Every row gives one point. The ring and each string are closed loops that go straight from each point to the next, and from the last back to the first. Before rounding, they use only three directions, however many columns there are. How many times does the string pass through the ring? Passing back the other way cancels.
In the rows, zero is written as 128.

Ring (10 x 3):
[[160 132  95]
 [143 154 107]
 [123 162 119]
 [ 94 153 131]
 [ 83 134 135]
 [ 86 109 137]
 [107  83 133]
 [133  73 123]
 [157  82 104]
 [165 105  93]]
String (16 x 3):
[[ 90 153 155]
 [ 67 162 156]
 [ 65 150 136]
 [ 64 144 154]
 [ 58 134 127]
 [ 90 122 111]
 [107 119 122]
 [ 98 119 116]
 [ 99 119 114]
 [115 120 146]
 [ 92 128 155]
 [ 65 144 155]
 [ 64 148 122]
 [ 82 138  97]
 [112 127 120]
 [121 128 143]]
Times through: 2
String (27 x 3):
[[134 139  74]
 [136 132 105]
 [125 129  95]
 [125 136  88]
 [129 127 114]
 [146 141 134]
 [154 165 137]
 [145 182 115]
 [127 169  93]
 [117 149  84]
 [126 136 110]
 [140 144 134]
 [149 152 146]
 [135 135 123]
 [135 129 127]
 [148 141 134]
 [158 161 119]
 [156 164  96]
 [148 157  77]
 [142 148  75]
 [158 151  83]
 [180 151 113]
 [168 138 124]
 [157 130 133]
 [175 140 127]
 [177 155  87]
 [155 153  67]]
Times through: 2

Ring (9 x 6):
[[204 152 131 135 172 129]
 [195 181 137 150 168 123]
 [159 199 137 167 149 109]
 [132 184 129 165 135 101]
 [112 139 116 148 124  98]
 [116  93 110 127 125 104]
 [137  67 112 112 136 115]
 [168  70 117 107 152 125]
 [191  96 121 113 165 131]]
String (13 x 6):
[[131 173  95 148 135  98]
 [145 143 117 141 141 109]
 [138 124 145 147 136 112]
 [128 139 102 139 132 102]
 [111 136  80 133 124  94]
 [ 91 114  90 134 113  91]
 [114 127  93 134 125  97]
 [143 132 117 138 140 109]
 [144 126 136 143 140 113]
 [130 158  96 143 134 100]
 [114 183  90 154 126  90]
 [ 97 187 134 178 116  89]
 [110 194 104 165 124  89]]
Times through: 0

Ring (6 x 8):
[[177 145 107 178 113 132 146 120]
 [143 183 112 164 103 148 137 134]
 [110 181 131 150 113 155 131 139]
 [ 99 133 156 143 140 148 132 131]
 [132  82 156 155 156 129 142 115]
 [181  93 125 177 139 120 150 109]]
String (15 x 8):
[[110 181  98 152 105 148 136 147]
 [125 156 108 157 116 141 139 137]
 [139 145 141 160 126 143 137 123]
 [139 188 157 160 112 159 129 124]
 [144 220 123 165  90 161 131 135]
 [151 201  92 169  90 148 139 138]
 [149 172  67 170  96 134 146 142]
 [143 142  95 165 116 132 145 134]
 [147 146 140 164 125 142 138 121]
 [157 186 142 168 107 154 134 122]
 [146 166 139 164 116 148 136 124]
 [141 164 139 161 118 148 135 125]
 [135 183 155 158 114 158 130 125]
 [114 211 131 152 100 164 128 141]
 [103 209 108 149  97 160 130 150]]
Times through: 2

Ring (6 x 9):
[[182 109 147 147 129 134 145 141 167]
 [173 151 143 129 117 136 147 196 146]
 [117 161 124 137 117 134 139 188 110]
 [ 88 130 100 149 123 123 140 127 107]
 [ 96  97  95 158 130 117 143  80 124]
 [135  77 120 166 137 124 142  72 153]]
String (28 x 9):
[[ 69  91  65 154 127 103 150  49 114]
 [ 70 101  98 169 133 123 134  82 107]
 [101 114 129 168 134 137 128 122 117]
 [117 122 114 149 125 126 142 129 125]
 [117 124 123 153 127 131 137 136 124]
 [104 130 126 157 128 135 132 144 114]
 [124 129 117 145 123 127 143 140 127]
 [117 142  91 126 114 114 155 144 121]
 [ 97 157  96 130 113 121 147 163 103]
 [ 73 171 113 143 117 135 132 187  81]
 [ 87 153 132 158 126 143 125 175  94]
 [113 131 135 159 129 139 130 152 118]
 [123 130 112 141 122 124 146 140 127]
 [104 139  88 131 115 114 153 136 115]
 [ 72 140  78 138 117 113 147 125  96]
 [ 53 126  89 159 126 122 135 108  88]
 [ 68 114  85 156 126 117 141  93 102]
 [ 73 102 101 169 133 124 133  85 108]
 [101 103 124 170 136 133 131 104 122]
 [117 108 111 154 128 124 142 108 131]
 [115 102  91 145 125 112 152  88 134]
 [109  91  84 149 127 109 153  68 136]
 [ 89  62  87 174 139 112 143  25 134]
 [ 92  65 114 187 145 127 130  45 132]
 [111  91 125 173 138 132 132  90 132]
 [128 113 119 152 128 127 142 121 136]
 [123 110  92 139 122 112 155 101 137]
 [ 95  94  71 145 124 103 156  62 128]]
Times through: 4
String (7 x 9):
[[198 154 155 124 116 139 149 211 159]
 [143 180 164 141 119 154 127 241 114]
 [ 81 171 115 142 117 135 133 191  86]
 [ 95 122  75 135 118 107 155 104 117]
 [131 114 102 139 122 116 152 114 139]
 [139 102 138 164 135 136 135 119 143]
 [186  98 170 165 138 147 133 139 170]]
Times through: 1

Ring (10 x 11):
[[130 140 151 140  85 130 137 135 158 159 126]
 [134 141 145 155  97 139 126 148 141 148 131]
 [136 146 120 155 128 133 107 154 108 132 133]
 [127 149 105 148 146 125  97 151  92 126 136]
 [ 91 153  97 138 160 117  87 136  79 128 144]
 [ 69 153 101 127 155 111  90 121  88 137 147]
 [ 67 152 107 111 143 101 102 109 105 148 142]
 [ 85 149 115  91 125  89 122 100 131 160 130]
 [117 143 133  89  97  91 144 104 161 169 118]
 [125 141 142 104  88 103 146 113 166 169 119]]
String (31 x 11):
[[ 62 156  87 133 176 112  75 127  64 126 152]
 [ 39 156  98 166 175 137  62 138  54 121 167]
 [ 71 151 114 155 146 133  87 136  88 134 153]
 [ 98 149 113 134 137 118 103 131 105 140 139]
 [128 150  97 106 145  94 111 127 106 138 124]
 [102 155  80 127 175 105  83 136  67 121 140]
 [ 62 156  93 159 176 131  66 142  55 119 159]
 [ 62 153 106 156 158 132  78 137  75 129 157]
 [ 94 148 119 135 130 120 106 129 112 144 140]
 [104 150 104 116 142 103 106 124 105 141 133]
 [ 93 154  88 101 160  90  98 115  91 137 134]
 [119 150 102 100 138  91 116 119 116 145 124]
 [105 148 113 114 130 104 114 121 118 147 131]
 [ 98 151  98  81 142  78 117 101 117 152 125]
 [ 83 151 102  71 135  72 121  90 126 160 126]
 [ 64 148 122  89 119  90 123  90 137 167 134]
 [ 72 146 132 111 112 107 122 105 138 163 137]
 [ 95 146 127 122 117 113 119 120 130 154 134]
 [118 147 116 103 121  97 125 117 131 153 124]
 [ 84 145 136 126 109 118 120 117 136 159 138]
 [ 82 144 139  97  97  99 136  97 158 173 129]
 [107 145 124  63 102  72 147  86 164 175 114]
 [131 147 106  45 115  54 149  86 157 170 104]
 [121 148 110  84 123  82 131 107 136 157 118]
 [117 148 109  87 126  85 127 108 132 155 120]
 [103 150 103  72 131  73 126  96 131 159 120]
 [ 47 152 109  88 138  86 109  88 117 161 141]
 [ 45 150 121 128 134 117  99 110 108 151 151]
 [ 70 149 124 138 129 124 102 123 111 147 147]
 [ 98 150 107 115 139 103 108 121 109 144 134]
 [102 153  89 102 157  90 101 119  94 137 131]]
Times through: 3

Ring (9 x 12):
[[126 156 191 110 125 138 129 145 117 113 110 107]
 [118 161 182 137 122 118 139 149  98 120 107  86]
 [103 159 149 160 114  96 137 150  74 124 111  88]
 [ 91 151 115 161 108  87 127 146  62 122 117 111]
 [ 85 142  96 147 105  92 116 139  62 115 121 136]
 [ 88 131 101 111 108 116 104 126  78 101 122 162]
 [ 96 131 116  96 111 130 103 124  92  98 121 167]
 [115 138 154  83 119 148 107 130 116  99 118 156]
 [126 149 184  94 124 147 120 140 123 107 113 128]]
String (18 x 12):
[[116 152 142 131 114 115 116 154 100 121 121 132]
 [102 151 158 130 118 116 133 136  84 110 108 101]
 [113 154 162 130 118 118 128 147  96 117 113 109]
 [130 156 150 128 116 120 110 166 116 128 126 141]
 [150 163 194 111 125 141 115 171 143 128 122 129]
 [129 150 211  81 130 160 129 131 129  99 105 111]
 [106 139 194  75 127 158 133 108 107  84  98 110]
 [127 137 184  57 126 171 108 125 137  91 114 156]
 [109 132 176  61 124 164 116 110 117  83 108 144]
 [103 137 165  85 121 146 122 116 102  90 107 130]
 [108 144 154 106 118 132 119 133 100 105 114 131]
 [132 150 156 105 118 136 104 157 127 119 126 155]
 [142 156 160 111 118 134 102 169 135 127 130 156]
 [126 154 149 123 116 123 110 160 114 124 125 142]
 [138 163 172 129 120 125 117 171 124 131 123 126]
 [120 169 212 145 127 119 156 148  96 120  98  51]
 [ 98 159 188 145 123 111 157 130  73 109  94  53]
 [ 97 150 160 132 118 114 138 130  77 107 104  92]]
Times through: 2
String (21 x 12):
[[ 83 138 122 126 111 109 124 122  66 101 111 123]
 [ 66 134  89 144 104  90 123 119  42 103 113 126]
 [ 72 141  86 162 103  79 123 134  43 115 118 123]
 [104 155  92 172 103  78 109 170  74 139 132 141]
 [120 155 124 145 110 103 108 169 100 133 130 145]
 [101 148 143 130 115 114 125 138  84 112 113 117]
 [ 86 150 159 142 117 107 148 123  62 104  99  75]
 [104 150 150 131 116 114 128 139  86 113 112 111]
 [124 157 144 138 114 112 114 165 106 130 125 133]
 [132 169 162 158 117 103 125 178 107 140 122 106]
 [105 165 180 162 120 100 154 147  74 122 100  56]
 [ 87 158 174 160 119  98 161 128  56 111  93  46]
 [ 88 151 154 147 116 103 145 128  62 108 101  78]
 [101 151 137 141 113 106 126 144  80 117 115 114]
 [109 152 123 145 110 102 114 157  88 126 125 134]
 [ 92 145 125 138 111 104 124 135  71 111 114 119]
 [ 71 138 107 142 108  95 129 119  48 102 110 114]
 [ 55 128  66 146 100  83 118 114  30 100 116 138]
 [ 85 135  66 139 100  92  97 142  66 116 132 174]
 [106 143  98 132 106 105  98 154  90 122 132 168]
 [102 144 124 126 111 113 113 142  87 113 121 141]]
Times through: 1

Ring (10 x 14):
[[104 127 109 197 131 132  93 117 123 106 113 150 136 135]
 [120 148 100 198 131 117 101 128 125  98 135 163 111 145]
 [138 159 101 179 129 104 116 137 132  96 149 172  94 151]
 [156 155 118 131 125  92 141 146 143 100 151 170  91 151]
 [156 138 137  96 123  91 154 145 146 108 136 157 107 144]
 [148 116 153  74 122  99 158 139 147 117 115 142 130 134]
 [130  91 163  70 123 118 149 127 146 127  89 129 161 123]
 [113  79 159  92 125 136 132 116 142 131  75 126 178 119]
 [101  83 145 129 128 146 113 109 135 128  75 129 179 120]
 [ 96 100 128 168 130 145  98 109 128 119  87 137 165 125]]
String (27 x 14):
[[142 156  98 177 129 114 115 136 140 100 149 181  97 154]
 [133 127 125 138 127 119 126 130 141 112 121 158 127 140]
 [131 143 120 154 127  98 125 136 127  99 133 150 109 140]
 [149 165 112 152 126  81 134 147 130  91 156 163  83 150]
 [171 172 113 127 124  78 151 156 146  94 169 180  70 159]
 [169 153 123 106 123  92 154 150 154 105 153 177  90 154]
 [156 133 130 104 124 110 147 140 155 114 133 170 114 147]
 [170 136 143  69 121  90 168 150 158 113 139 164 105 147]
 [153 125 159  63 121  76 168 147 140 109 123 133 117 133]
 [135 115 154  88 123  93 150 136 134 112 110 128 134 128]
 [132 115 139 114 125 116 135 130 142 116 111 146 137 134]
 [142 103 150  80 123 124 148 130 156 127 103 150 148 134]
 [136  81 169  50 121 128 156 126 157 136  83 134 169 124]
 [117  61 185  44 122 129 152 117 146 139  60 108 193 110]
 [118  71 166  72 123 142 139 116 151 138  70 128 185 118]
 [123  96 144 108 125 137 129 120 148 127  92 145 161 129]
 [114 100 142 125 127 127 123 120 135 120  93 134 157 125]
 [ 86  76 153 135 128 140 108 105 122 125  64 109 189 110]
 [ 73  67 147 155 130 160  92  96 122 130  53 111 203 109]
 [ 92  86 131 163 130 161  95 103 134 127  75 138 181 123]
 [ 72  95 125 200 133 145  79 101 109 113  76 118 176 116]
 [ 93 113 124 183 131 126  96 114 114 107  97 129 150 125]
 [121 120 128 145 127 121 119 125 133 112 111 147 137 134]
 [124 125 116 161 128 133 111 123 140 113 117 163 133 141]
 [109 147  90 226 133 129  85 121 121  98 131 166 116 145]
 [109 165  81 246 134 112  82 126 110  86 146 164  97 148]
 [128 165  87 214 131 111  99 133 126  91 152 176  92 153]]
Times through: 0

Ring (6 x 14):
[[148 149 150 149 131 104 158 131 137 127 138 118 110 111]
 [157 191 134 119 119  86 153 162 173 139 163 137  60 128]
 [121 167 116  93 115  92 138 144 163 145 160 137  90 149]
 [ 75 110 111 106 126 113 123 101 122 136 134 116 159 152]
 [ 66  88 118 131 137 123 123  85 103 125 119 103 186 143]
 [109 105 144 157 140 121 145  98 106 120 118 102 165 116]]
String (23 x 14):
[[ 88  90 138 173 150 125 133  88  96 110 110  93 183 118]
 [106  89 150 171 146 128 147  87  92 115 108  94 184 108]
 [129 106 154 144 132 123 159  98 104 130 120 107 163 109]
 [139 125 153 143 130 115 160 112 118 130 129 113 140 110]
 [166 154 163 170 137 105 168 135 134 121 134 113 105  95]
 [161 171 151 159 133  96 159 148 151 123 145 121  85 107]
 [175 181 153 136 123  93 167 154 159 135 154 130  71 109]
 [155 160 144 110 116 100 162 137 148 145 151 132  97 122]
 [124 143 132 121 124 104 146 126 139 136 143 123 118 131]
 [130 167 128 131 128  94 141 145 157 130 151 126  90 132]
 [146 204 121 121 122  78 141 173 186 134 169 139  45 137]
 [152 217 115  88 108  73 144 181 199 149 182 152  29 148]
 [136 175 119  71 104  90 147 148 168 157 167 146  80 149]
 [118 146 123  96 116 102 142 128 145 145 150 130 115 143]
 [110 141 124 121 127 103 136 125 140 133 143 121 121 138]
 [ 82 139 104 108 126 100 119 124 146 134 146 123 124 157]
 [ 59 110  98  92 124 111 113 101 127 139 138 120 160 166]
 [ 49  96 100 111 133 117 109  92 115 130 128 110 177 161]
 [ 72 108 114 132 137 114 120 101 119 124 128 108 162 146]
 [ 96 118 125 127 131 113 134 108 122 130 131 113 150 137]
 [ 89  92 130 117 128 124 138  87 102 136 122 109 181 135]
 [ 69  63 131 139 139 135 132  67  81 124 106  95 216 131]
 [ 70  74 133 170 151 130 127  76  86 110 104  89 203 124]]
Times through: 1
String (20 x 14):
[[159 146 156 134 124 107 167 127 133 136 139 122 114 108]
 [133 136 143 130 126 109 154 120 130 134 137 119 127 120]
 [122 143 135 147 135 104 142 127 137 124 137 115 119 124]
 [141 149 147 163 138 104 152 132 136 120 135 113 111 110]
 [165 159 158 157 132 102 166 138 140 126 140 118  99 102]
 [156 152 150 123 120 104 165 132 140 140 144 126 106 115]
 [144 150 142 114 119 104 158 130 141 142 146 128 110 124]
 [160 176 141 112 116  93 160 150 160 143 157 135  78 124]
 [133 158 131 118 122  98 147 137 150 137 150 128 100 132]
 [135 185 122 123 124  86 139 158 172 133 161 133  68 137]
 [145 206 115  91 111  77 142 173 191 147 177 148  42 148]
 [138 180 119  77 106  88 146 152 172 155 168 145  73 148]
 [127 157 124  95 114  98 145 135 152 147 154 134 102 142]
 [121 163 121 114 123  94 138 141 157 136 153 129  95 140]
 [133 188 117 109 119  84 138 160 176 138 165 138  64 143]
 [166 222 122  93 108  72 150 185 201 149 182 153  22 141]
 [157 180 136 101 112  91 158 153 166 148 162 140  72 130]
 [128 153 131 128 127 100 144 134 146 132 145 123 107 130]
 [144 173 137 145 131  92 148 150 158 126 150 124  81 121]
 [178 184 157 158 130  92 167 157 159 126 150 125  68 102]]
Times through: 4
